Every row gives one point. Each copy is the shape, with its points in the same order, turned, moved and blurred by noise. Some copies are also mirrored. Which?

Shape, 8 rows:
[[-13  66]
 [-30 -50]
 [-28 -30]
 [  5  -7]
 [ 42  18]
 [-27  -3]
 [ 39 -11]
 [-45 -16]]
Copy 1, 8 rows:
[[ 13 -75]
 [-37  30]
 [-32   7]
 [  4   3]
 [ 47  -7]
 [-22 -16]
 [ 35  15]
 [-38  -4]]
Copy 1 is: mirrored
Copy 2, 8 rows:
[[-37  36]
 [ 32 -64]
 [ 17 -43]
 [ 26  -4]
 [ 34  38]
 [  1 -24]
 [ 54  15]
 [ -6 -43]]
Copy 2 is: only turned

Shape (9 x 3):
[[ 12  11  52]
 [  4  37  -5]
 [  4 -22 -23]
 [ 29  18  10]
 [-45  -8 -41]
 [-35  15  11]
 [ 47  35 -33]
 [ 48 -62 -11]
 [ 32 -40  28]]
Copy 1:
[[-19  36  48]
 [ 31  24   9]
 [  5 -32   3]
 [ 21  11  40]
 [  4 -14 -49]
 [ -9  29 -15]
 [ 66  -8  31]
 [-16 -68  44]
 [-26 -23  52]]
Copy 1 is: only turned
Copy 2, 9 rows:
[[ -3   6  52]
 [-42  12  -3]
 [ -8 -33 -22]
 [ -3   8   6]
 [-57 -51 -19]
 [-55 -22  22]
 [-12  32 -37]
 [ 53 -44 -13]
 [ 34 -26  22]]
Copy 2 is: only turned
Copy 3:
[[-61   8  12]
 [  1  23 -23]
 [ 22 -32  12]
 [-25  -8 -18]
 [ 55  14  25]
 [ -4  33  24]
 [  6 -25 -59]
 [ -1 -89  17]
 [-32 -41  23]]
Copy 3 is: mirrored
Copy 4:
[[ -7  49  48]
 [  2  23 -13]
 [ 23 -26  19]
 [ 24  34  15]
 [-17 -48 -12]
 [-33   2   7]
 [ 49  25 -27]
 [ 69 -23  60]
 [ 35   9  69]]
Copy 4 is: only turned

Shape (8 x 4):
[[-24 -32  22  -6]
 [  9 -19  -9 -19]
 [  3 -69  22   7]
 [-35  72   5 -54]
 [-35  18  -2  29]
 [-14 -64 -17  -6]
 [ 48  71  12   0]
 [-38  -5  -6  -7]]
Copy 1:
[[-22  -7   7  25]
 [ -9 -27 -22  -6]
 [-31 -49  -2  49]
 [ -3  55  11 -64]
 [ 37  26  -4  18]
 [-35 -25 -34  38]
 [ 62 -23  24 -62]
 [ -5  22 -11  19]]
Copy 1 is: only turned
Copy 2, 8 rows:
[[-23 -10  29  25]
 [ 17 -15   7   6]
 [ -6 -12  10  64]
 [ -1   7  55 -89]
 [-43  16  -8 -22]
 [ -7 -44  -4  38]
 [ 42  68  -3 -51]
 [-29 -18  14 -17]]
Copy 2 is: only turned
Copy 3, 8 rows:
[[-31 -35  15  11]
 [ 11 -11  24  19]
 [ -9 -76  34  20]
 [-25  79  13 -16]
 [-16 -10 -31 -20]
 [ -3 -49   7  48]
 [ 43  31  26 -67]
 [-18  -2 -11  15]]
Copy 3 is: mirrored

Shape (14 x 8):
[[-24 -53  27 -46 -11  12 -47  29]
 [ 27  20 -30 -26   1  13 -30  40]
 [ -9 -36  10  35   0   8  36 -44]
 [-19  -4  19  35  23  38  -3 -46]
 [ -8 -13  26 -18 -71 -25 -53  16]
 [ 43  40 -35  -7 -54  64   9 -21]
 [-35  -1  20 -50 -16 -34 -41  13]
 [  1 -37  17  -2 -12 -15 -45  12]
 [-29  -2 -16 -23  -2  13 -17  21]
 [-20 -29 -28  35  -1  16  34 -62]
 [  3 -15  -9  12  -6  -6 -34  40]
 [-34   7  70 -33 -59 -28 -34  43]
 [-17 -17 -45  53  -4  31 -32 -34]
 [ 35  24  12 -55 -37 -18 -64  18]]
Copy 1 (14 x 8):
[[-49 -42  32 -21   2   6  20 -58]
 [-13  -6 -29 -42   1  -1  11  13]
 [ 43  -2   2  53  16  33   7 -50]
 [ -1  38  -5  51  33  29  -7 -43]
 [-24 -51  -4 -13 -58 -23 -34 -43]
 [  3 -16 -77  -1 -12  60 -33  12]
 [-40   1   8  -9 -53 -25  30 -40]
 [ -9 -22  10 -14  -8 -21 -11 -63]
 [-27 -17 -16   3  -4  -2  33 -16]
 [ 51   2 -42  68  28  34  18 -48]
 [ -5 -18  -1 -22  15 -32  -1  -9]
 [-37 -43  44   1 -83 -20 -12 -18]
 [ -4  -6 -60  37  50 -13 -10 -39]
 [-40 -17 -20 -68 -61  -6 -19 -26]]
Copy 1 is: only turned
Copy 2 (14 x 8):
[[-19 -49  28  -9  58 -12  40  13]
 [ 25   7 -22  -9  10  22  36 -39]
 [-66 -32 -10  17 -16   9 -53   2]
 [-51 -36  10 -11   6  50 -60 -16]
 [  5 -66  40 -22 -11 -47  30 -27]
 [ 38 -22 -56 -50 -49  25 -20 -12]
 [-11 -15  66 -18  11 -16  35 -12]
 [-22 -46  20   7  31 -20  15 -34]
 [-23 -18   7 -20   4  31  37  -4]
 [-84 -11 -30  -7 -27  16 -47  -7]
 [-16 -38   3  15  11   8  35 -42]
 [ 18 -69  85   1  -9 -21  37   5]
 [-69 -40 -34 -33  -7  29 -23 -57]
 [ 50 -13  32 -32  12 -30  28 -36]]
Copy 2 is: mirrored
Copy 3, 14 rows:
[[-31 -76   5  -3 -25   2   4 -33]
 [ 28  -8  -8 -44 -18  47  -9 -50]
 [  5  21  42  49  10 -10  21  22]
 [-18  21  54  46  -1  40  -6  18]
 [ -3 -44 -32  -8 -76  -1 -12   5]
 [ 37  63  24  12 -75  35   4 -59]
 [-44 -42 -49 -13 -24  19   3  -3]
 [  6 -53   6  -4 -27  10  -2  10]
 [-10 -19 -15  11  -2  26  -9 -38]
 [ 23  32  30  77  11  14  28   9]
 [ 27 -32  -3 -14  -8  15 -26 -10]
 [-55 -38 -39 -30 -61 -27 -32   4]
 [ 42  -3  28  66 -12  56 -25   1]
 [  4 -29 -32 -54 -73  42  16 -20]]
Copy 3 is: mirrored
Copy 4, 14 rows:
[[ 61 -17  54   0  -6 -13 -13  64]
 [ 21  14  29   3   2  54  31  13]
 [-30 -39 -18   8 -30 -34 -36  -1]
 [-13 -17  20  20 -17 -34 -37 -41]
 [ 54  27  15  22 -47 -27  30  68]
 [-29  -8  33   7 -74  31  56 -31]
 [ 45  42  25 -26   0 -25  -1  55]
 [ 53  -5   5  19 -14  -5 -13  41]
 [  5  15  46   1  -2  13 -10  31]
 [-47 -17  -3   4 -53 -12 -56  -9]
 [ 27   1   7  34   6  24  -2  31]
 [ 49  25  32  17   7 -63  47  76]
 [ -8   3  19  50 -47  20 -53 -18]
 [ 76  34  18 -15 -24  13  56  26]]
Copy 4 is: only turned

Shape:
[[  -2  -16    6  -20   -2   26   11   24  -21]
 [ -16  -16  -26  -11   28   22   30   26    6]
 [ -23   -2  -26   -5   10   37  -40   37   -4]
 [ -25  112   29   -1    8   30   14   31  -26]
 [ -20  -31  -18    0   -6  -93  -15  -33   64]
 [   5  -15   -6   79    4    2  -62   36    0]
 [ -23  -32  -16    4   -5   14    1   33   -9]
 [ -21   -7  -23   -9   13   18  -23   23    7]
 [  12  -18   30    4   -3  -35   23   41   -1]
 [ -29  -13  -23    1   -2   32    2   41    6]
 [ -24    9  -29   -6   21   43   24  -43   11]
 [  19  -26  113  -10   24   41   26  -18   -7]
 [  23    2   35  -18   30 -109   21   15  -26]
 [  69  -25  -14  -17   -2   42   20  -18   27]
 [  23   89   33    8   52   21    7   28   14]]
Copy 1, 15 rows:
[[  -5  -15   26   -3  -16   14   15    8   -4]
 [  26    0  -17    1  -18   12   15  -11   15]
 [  -6  -33   -6    8   21   38  -25  -17    3]
 [  33   23   26  -43   62   87   41   41   -1]
 [  -9   44  -68  -11   36  -76  -29   27  -14]
 [  11  -14   38  -11   47    1  -83   13   36]
 [   3   -5    3   23  -14   13  -19    3    5]
 [  -3  -16  -19    0   15   14  -10  -15    3]
 [   8    8   16  -32  -20  -27   -1   55   18]
 [  -3   -4   -2   14  -10   27    0    1   22]
 [  12   36    4    4   23   12   26  -54  -10]
 [ -52   18   64 -100  -25   -9   39  -11   11]
 [  30    3  -13  -79    0  -55   -8   86  -52]
 [  -5  -10   38   13   19  -61   55  -24   10]
 [  42   -4   17  -76   66   33   52   14   24]]
Copy 1 is: mirrored
Copy 2:
[[-37   0  -9  -5 -44  22 -23   9  -8]
 [-47   1   8  19  -9  20 -24 -23   9]
 [-39  31 -22  20  -7  17 -62  14  19]
 [-30  97  25 -40   9  70  -5  27 -17]
 [ 17 -31 -74 -17  52 -49  20 -40  10]
 [-22   0 -68  37  26  32 -20  70  38]
 [-45  -3 -32  30 -23  16 -22  -5   6]
 [-37  15 -20  13  -1  11 -43  -3  19]
 [-36 -23 -26   2  -3  12  21  13 -44]
 [-62  24 -16  28 -11  11 -31  -9  10]
 [-28  11  15 -23 -15  25 -14 -38  66]
 [-69 -55   2 -92 -48  49   2  35 -14]
 [ 39 -38 -23 -16  22  25  25   1 -85]
 [-22 -36  44  -7 -37 -30   4  24  48]
 [-34  36  49 -43  46  53 -14  46 -11]]
Copy 2 is: mirrored
